Every row gives one point. Any point is a mix of the corners, with weights that add up to 1. It lies inside the corners' shape when no weight is negative. Is each point inside? If not, which corners have a negative weight?

Corners:
(1): [ 50 -34   4]
(2): [ 23 -65 -45]
(3): [-38  15  14]
(4): [-9 84 -1]
Points:
[ 10 -16  -2] -> inside
[-2 63 -2] -> inside
[-6 71 -2] -> inside
[-27  12   7] -> inside
[ -8 -15  -9] -> inside

Corners:
(1): [-25  51 -48 -24 -60   2   4  35 -37 -39   9]
(2): [-37  -3 -53 -24   5   4 -61 -40  -2  -3  30]
(3): [ 40   6 -27 -28 -49 -45  56 -30 -51  29  48]
(4): [-36  27 -83 -51   0  55  46 -28  37  -4  -5]
(5): [ -1 -47  12  -4  17  59  29  23 -30  51   0]
(6): [-37  45  73 -45  45  20  36  74 -21  41 -43]
(7): [ 73 -28  61 -63 -80 -31  -9  57  22  16  -6]
(8): [100  31  14  -5 -41  53  55 -10  58  13  44]
(9): [-29   1  40  23 -41  48  25   6   0  30   8]
(10): [ 28 -38 -14  -7  18  30 -41  68  70  57 -29]
(11): [ 71 -60 -67  38 -41 -17 -16 -13  14 -26 -48]
(12): [ -9   2 -20 -19  26   5  24  46  39  -7  32]
Points:
[ -8  12 -42  -6  -8  32  65  -9 -20  -4   9] -> outside (2, 7, 10)
[ -9  17  16 -24   5  14  20  36  -5  18 -12] -> inside
[ 56 -12 -24   3 -34   9  17  -4  18   2   0] -> inside
[ -4  -8 -53   6 -14  20  -9 -24  11   0  24] -> outside (6, 7)
[ 16   3 -17  -8 -23  21   0  19  31   1  -5] -> outside (3, 5)
[ 52 -30 -10 -24 -17   5  14   7   6  28  -9] -> outside (1, 9, 12)
[-11  15  14 -20  -3  25  26  25   2  23  -7] -> inside

Corners:
(1): [ 66  62 -11  59  -4  -3 -48  47 -56  -5  -6   3  29  -3 -24  52   0  39
  20  10]
(2): [-16 -26 -33 -27 -14   8  52 -44 -17 -31 -31   5 -83  42   6 -19  48  33
   0  12]
(3): [-20 -15  -9  23  -7  44  12 -19  60  -4  16 -24  82 -55 -45  -6 -19  -2
 -12  26]
(4): [ -4 -41  16 -29  23  29  26   4  30 -50  68 -17  18  28 -16 -20  63   8
 -16 -34]
(5): [-22 -11 -58  -6  25  59  -4 -49   1  26  56  18  24  61 -46 -70  34  48
 -11 -15]
(6): [  4  41 -36 -11 -25 -55  35  55 -39  30 -18  13  33 -50   3 -10 -31  17
 -64  85]
(7): [  2 -21  24  35 -62 -12 -13 -67  17 -40  89  39  76  28  -1  65   6 -54
  38 -44]
(8): [-15  11 -19 -14   3  27 -20 -20  41  -7  30  -5  30 -48  25 -38 -17   6
  -4  67]
(9): [ -8   1 -19  71 -26 -14 -45 -75  -2 -62  42  12 -29  30  53  38  38  -9
  -8 -24]
(10): [-55  10   6 -31 -19  -5  27 -84   8 -39 -20 -46 -80   7 -19 -10   4  49
  33 -36]
(11): [ 58  18 -64  35  -7  -1 -33   5  -3  63  -9   0 -44 -89   9 -65 -21  59
 -42  23]
(12): [-48 -39  -5  91  -4 -12  23   6   7  22  74  32  27  48  26  17  -2   0
  38 -14]
(13): [-60 -40   9 -36  42  -1 -15  21  11   6  15 -22  14  52 -60 -50  54  -1
  36  53]
(14): [ 12  80 -13 -15  35 -20 -15  45 -16  28 -43  44  41  32 -12 -45  22   9
   3 -15]
(15): [-18  -7 -28  91 -13  -6 -34  -8 -30  40  29 -24  50  36  40 -72  17  66
  35 -24]
(16): [-34  22   3  72 -68 -37   4 -71  27  25  49  -7  29 -35   3  40  28  19
  51   3]
(17): [-54  32 -73  12 -45  18  44  -6  -7  -6  45 -48 -35 -23  13 -38  -5  37
  74 -75]
(18): [ 44  17 -30  -8  -8   2 -31 -97  76 -80  64 -31 106   3  -7  27 -29 -13
 -29  14]
(19): [-33 -37 -29 -24  -3  -4 -23 -38  34 -84 -22  -9   0 -65  28  47 -21  27
  22   8]
(20): [ 14  25 -17  72 -45  32  18  18   6 -38  53  11 -30   6 -23 -23  15  66
  19  -5]
(21): [   1  -13  -39   21    1  -40   15  -81   -8  -70  -13   20  -39 -102
   49   10  -53  -12  -14  108]
Points:
[-17   2 -19  17  -8  -2   3 -15   9  -4  15  -6   9 -11  -4  -7   7  26
  16  13] -> outside (7, 9)
[-12   8 -14  -2 -10  -5  -2 -15  -1 -19  18   5 -21 -20  -7  -4  14  19
  14   7] -> outside (2, 3, 12, 15, 18)
[-14   3 -19  18 -14   4   1 -35  14 -23  25  -4  -2  -2   0   4  10  15
  18  -7] -> outside (6, 15)
[-22  -4 -21  26 -11   0   7  -8  -5  -5  20  -2  -9   1  -1 -13  14  27
  22  -6] -> outside (8, 18)
[-23   2 -16  15 -13  -6   0 -29   7 -21  20   2  17   7   1   4   4  11
  20   5] -> outside (4, 11)
[-15  10 -36  11  -2   0   4  -4   7  16   4  -9   8 -22  -6 -44  -5  36
   5  24] -> outside (1, 4, 7, 9)
[ -1   2 -10  16 -21   4   1  -9  16 -24  35 -11   9 -13  -3  14   6  13
   6   5] -> outside (5, 14, 15, 21)
